Each row is a point. Each copy is the shape, with its points in the same order, stretched, turned, moved and blurred by noise. Say if it was mirrored as well.
(in the rows, 128 means zero)

Shape (9 x 3)
[[200 115 130]
 [130 188 148]
 [199  91 107]
 [127 189 127]
 [115 126 120]
 [129 170 115]
 [131 118  69]
 [130 100 156]
 [113 124  95]]
Copy 1 (9 x 3)
[[146 207  51]
 [ 95  79  69]
 [149 246  81]
 [ 73  90  83]
 [116 130 141]
 [ 76 118  95]
 [ 79 192 157]
 [178 137 123]
 [ 94 152 159]]
Copy 1 is: mirrored
Copy 2 (9 x 3)
[[159 118 189]
 [ 80  95 162]
 [196 133 177]
 [ 87  94 140]
 [127 139 136]
 [113 101 132]
 [176 129 103]
 [127 164 179]
 [149 137 119]]
Copy 2 is: mirrored

Shape (8 x 4)
[[125 177 114 108]
 [109 104 117 185]
 [ 96 144 112 133]
 [132 149 157 141]
 [172 134  49 157]
 [ 97  92 136 123]
 [162 119 112  61]
 [130 150 131 137]]
Copy 1 (8 x 4)
[[110 152 104 181]
 [184  90 168 169]
 [111 116 131 186]
 [132 142 149 138]
 [221 125  86 189]
 [104  85 132 143]
 [ 95 133  69 132]
 [138 139 137 156]]
Copy 1 is: only turned
Copy 2 (8 x 4)
[[131  91 107 203]
 [ 91 185 109 121]
 [ 93 130 122 180]
 [151 138 136 152]
 [124 109   7 143]
 [ 97 130 172 114]
 [160  30 125 132]
 [137 129 113 164]]
Copy 2 is: mirrored

Shape (12 x 6)
[[143 171 144 114  75  78]
 [141  92 102 145  84  79]
 [125 124  83 158 131 171]
 [147 120 152 116 164 176]
 [162 168  98 178 161 133]
 [157 158  90 135 185 112]
 [148 103  85 112  97  77]
 [ 83 148 158 102 103  91]
 [111 150 194 115 144 152]
 [141 143 135 116 147 183]
 [146 135 134 183 160 170]
 [146 107  74 107  66  67]]
Copy 1 (12 x 6)
[[149 152 177 179 189 140]
 [124  96 133 217 144 131]
 [ 71 137 108 115  78 150]
 [132 122 125  57  99 150]
 [109 190 113 125  71 101]
 [108 150  94 106 104  69]
 [110  88 103 186 174 113]
 [126  95 199 156 178 119]
 [149 132 189  83 120 155]
 [118 145 119  62 113 162]
 [111 166 134 106  46 137]
 [103  86 107 215 202 135]]
Copy 1 is: mirrored
Copy 2 (12 x 6)
[[161 118 207 109 143 168]
 [109  68 116 143 136 224]
 [ 99  96  57 112 106 141]
 [ 74 137 108 116 111  71]
 [142  49 115 138 116 111]
 [136  55 107 150 161  96]
 [111  65 115 130 169 210]
 [156 177 142 147 143 131]
 [121 187 150 137 110  56]
 [ 88 138 109  92 114  81]
 [102  92  91 139  81  94]
 [115  66 131 110 173 243]]
Copy 2 is: mirrored
Copy 3 (12 x 6)
[[ 81  59  58 190  98  96]
 [175 119  31 140  92 128]
 [101 189 138 133  82 155]
 [ 99 132 190  97 123 126]
 [ 90 185 153 172  92  71]
 [125 157 179 186 134  91]
 [188 101  62 166 102 148]
 [ 76  81  69 151 168 129]
 [ 46 100 152  98 157  99]
 [ 77 131 182 120 103 134]
 [ 80 190 164 104 100  84]
 [183  92  25 187  82 160]]
Copy 3 is: mirrored
Copy 4 (12 x 6)
[[192 157  92 107 104 169]
 [210 127 154 127 102 141]
 [120 122  89 171  83 113]
 [ 85 153 109 115 123 102]
 [146 200 108 170  64 107]
 [143 194 105 151 124  85]
 [196 126 132 103 131 113]
 [144 121  90 134 154 183]
 [ 89 150  99 115 128 158]
 [ 85 135  87 132 113 113]
 [106 174 110 159  54 130]
 [228 108 122  98 115 124]]
Copy 4 is: mirrored

Shape (14 x 8)
[[166 116 158 132  98 112  68 164]
 [119 124 110 157 163 100 165 129]
 [189 173 114 115  78 122 156 139]
 [ 87 102 114 161 160 120 131 144]
 [120 161 130  86  94 140 144 167]
 [ 50 129 145 155 167 130 120  84]
 [108  56 158  82 138 201 132 121]
 [193 108  98 150 145 209  97 124]
 [ 54  81 208 149 111 114 127 149]
 [ 78  70 133 120 110 106 133  67]
 [111  28 187 113 188 144  83 120]
 [ 62 132  72  93 145  88 164  78]
 [146 157  64 147  98 139 138 181]
 [147 129 121 116 138 115 186 204]]
Copy 1 (14 x 8)
[[134 188 148  81 137 135  66 126]
 [101 110 116 139 136 125 121 157]
 [149 156 153  72  74 129 132 168]
 [108 126 112 144 172 127 133 142]
 [137 134 159  55 134 124 156 144]
 [ 90 107  67 109 183 114 139 100]
 [176 112  91  57 216 145 104 176]
 [171 201  91 110 163  78  87 214]
 [ 78 121 109  71 203 194 109 103]
 [152 101  61 106 158 179 127  90]
 [145 109  88  99 224 140  26 140]
 [148  68  95 120 130 122 182  92]
 [137 183 155 126 120 106 169 178]
 [130 113 187 106 134 137 127 195]]
Copy 1 is: mirrored
Copy 2 (14 x 8)
[[143 174 164 127 149 132 123  77]
 [119  79 101 134 173 106 111 148]
 [139 145  97 117 213 139 174  84]
 [102  95 114 129 109 107  98 156]
 [ 98 139  97 113 151 140 162  75]
 [107  75  91 142 104 177  52 177]
 [ 86 113 163  34 108 172 119 115]
 [183 184 141  30 149 120 107 136]
 [ 39  97 151 158 123 168  95 128]
 [112  45 138 145 112 204 134 164]
 [116  82 207  80 113 142  76 126]
 [130  22  66 152 115 168 138 154]
 [135 183  80 114 142  94 162 127]
 [ 74 121 107 102 195  76 157  87]]
Copy 2 is: only turned

Shape (11 x 8)
[[155 185 147 101 102 160 113 100]
 [110 183 116 120 116  87 154 140]
 [115  96 151 105 196 127 121 176]
 [136  93 139 114 126 132 144 153]
 [122 106 164  94 137 133 141 100]
 [133 156 137 199 194 174 167 105]
 [135 142  58 133 106 168 128  70]
 [104 154 118 132 121  78  70 132]
 [170  93  88 106 177 134 179  98]
 [ 65 189 134 128 126  93  76 158]
 [ 85 152  92 152 173 189 104  91]]
Copy 1 (11 x 8)
[[ 78 149 117 164 137 134 106  65]
 [135 124  65 160 140 113 140 111]
 [114 169  85  71 122 136 113 167]
 [128 171 124  92 124 122 162 135]
 [ 98 162 145 142 113 148 159 157]
 [164  60  92  91 197 228 139 135]
 [184  89 119 145  85 180 153  36]
 [125  94  96 158  86  68  91 102]
 [198 151 130 133 126 189 145 143]
 [ 90  95  51 136  98  80 102  94]
 [154  51  83  96  89 211 131  72]]
Copy 1 is: mirrored
Copy 2 (11 x 8)
[[107 181 136 108 156  79 126 117]
 [106 175 124 177 146  80 140  73]
 [155 115  93 178 128 153  97 217]
 [164 125 114 154 118 160 119 136]
 [167 140 116 139 106 118 131 151]
 [136 111 198 171 130 120 196 157]
 [104 112 115 123 139  86 200 101]
 [ 67 139  88 148 156  81  69 121]
 [227  83 130 174 140 128 181 160]
 [ 30 186  82 160 146  67  93 126]
 [ 68 120 100 152 125  81 204 181]]
Copy 2 is: only turned
Copy 3 (11 x 8)
[[135 157 140 201 173 108  65 127]
 [219 189 127 130 126 162 121 116]
 [127  87 140  94 119 201 128 183]
 [127 112 113 130 141 132 156 145]
 [111 156 119 108 172 115 123 162]
 [ 95 120  87 106 169 174  53  64]
 [106 182  53 217 136 131  98 129]
 [158 173 160 133  49 160 101 142]
 [148 114  26 137 174 117 106 175]
 [166 191 194 135  54 206 103 126]
 [ 71 167  96 166 123 218  67 122]]
Copy 3 is: mirrored

Shape (13 x 9)
[[116 141 115 166 100  90 177 148 164]
 [134 134 128 181 124 128 128 165 180]
 [133 131 144 129  56 152 100  96  86]
 [154 128 164 114  74 137  69 125 107]
 [157 134 116 140 145  79 135 162 114]
 [160  74 150 153 103 130  99  95 106]
 [149 147  81  98 160  99 187 134 163]
 [132 118  69 122 155 124 110  80 138]
 [122 113 101  98 167 141 140 144 117]
 [103  92 168 115  84  93  53 127 116]
 [132 141  49 124 175 119 116 113 102]
 [104 125 123 149 131 101 168 169 132]
 [124 140 208 128  98 134  71  74  83]]
Copy 1 (13 x 9)
[[169 110 193 117 114 161 166 187 195]
 [171  98 170 120 156 152 195 167 120]
 [149 147 107 194 141 108  78 152 119]
 [141 157  77 195 116 101 114 155  69]
 [192 128 125 134  71 134 157 114 148]
 [159  69  89 177 115  94 116 120 138]
 [133 130 151  50  85 163 115 132 199]
 [115  92  96 133 138 199  91  90 179]
 [137 155 117  96 143 128 119  91 168]
 [116 147  51 226 114  91 151 180 106]
 [146 135 112 121 131 205  93  49 186]
 [162 135 176 119 122 127 166 140 189]
 [ 90 133 104 249 115  67 111 112  77]]
Copy 1 is: mirrored
Copy 2 (13 x 9)
[[140 113 191 105 102 131  82 161 165]
 [145  96 128 122 128 152  92 190 172]
 [ 70 136  65 139 134 136 148 116  85]
 [ 80 157  64 174 142 119 149 148  93]
 [151 157 127 124 152  87  89 157 181]
 [150 114  44 141  98 126 167 120 156]
 [161 164 208  93 152 122 125 160 204]
 [122 137 130 124 149 136 153 122 220]
 [139 124 128 112 185  98 154 136 169]
 [104 126  96 209 126  98 135 114 118]
 [102 154 117 109 188 115 124 130 219]
 [147 102 164 103 140 105  94 144 153]
 [109 145  52 172 149 149 135  81  62]]
Copy 2 is: mirrored

Shape (14 x 11)
[[143  94 133 149 173 137  85 134  95  95 145]
 [193 103 106 136 116 161 140 107  97 120 101]
 [114 191 183 155 108 118 167 138 125 156 121]
 [138 174 128 154  96  95 171 139 172 167 172]
 [109 130 151  43 122 156 108 171 229 130 161]
 [150 120 109 121 128 148 110 169  53 105 156]
 [125 161 127 149 120 143 192 115 142 108 143]
 [139 102 126 133 120  87 139 123  82  93 115]
 [163  90  85 144  87 127 105 171  72  96 110]
 [104 105 134 108  75 174  82 140 209 114 152]
 [106 165 136 154 138 115 181 101 144 194 122]
 [ 96 160 105  79  88 140  87 125 173 121 155]
 [180 148 140 150 130 103  96 111  90  99 123]
 [107 201 120 160 186 136 196 170 179 153  98]]
Copy 1 (14 x 11)
[[125 140  59 152 103 168  92  96 136 174 145]
 [150 181  97 147 137  79 112  94 167 168 185]
 [134 182 141 133  77 144 198 151  95  89 110]
 [156 133 144 137 148 143 212 151 125 136  81]
 [187  74 136 136 173 130  75 110  45 150  49]
 [175 134  44 131 112 140 129  85 146 132 190]
 [ 87 125 115 136 130 116 167  99 114 108 121]
 [118 165 123 174 115 148 119  91 183 141 151]
 [176 161  88 126 152 128  90  73 177 163 232]
 [165 105 111  94 213 141  81  99  88 150  90]
 [115 156 133 169  99 114 200 208 132 124 107]
 [194  91 125  84 163 129 107 101 130 111  84]
 [154 196 137 129  93 136 136  74 164 146 129]
 [ 92 124 156 137  40 110 154 181  73 147 165]]
Copy 1 is: only turned
Copy 2 (14 x 11)
[[126 117 170 155 112 137 111  83 170 132 157]
 [122 110 147 135 117  77 100 114 149 149 139]
 [138 126  49 157 132 158  83 173 100 123  79]
 [118 179  57 146  91 114 140 150 122 170 106]
 [ 95 153 100 119  61 143 187 171  62  84 208]
 [166 111 184 143  80 151  96  84 114 148 145]
 [121 145  70  94  96 136 109 116 121 146  90]
 [156  92 167 139 173 118 102 102 134 123 105]
 [132  89 185 184 117  88 111  62 107 120 143]
 [ 28 146 131 164  87 108 153 133  75 110 200]
 [142 178  82 126 130 127 101 185 152 137  87]
 [ 66 136 141 145  89 134 172 152  81 126 143]
 [119  72 133 167 139 120 124 114 159 146 116]
 [164 167   7 108  24 158 128 132 129  80  68]]
Copy 2 is: only turned
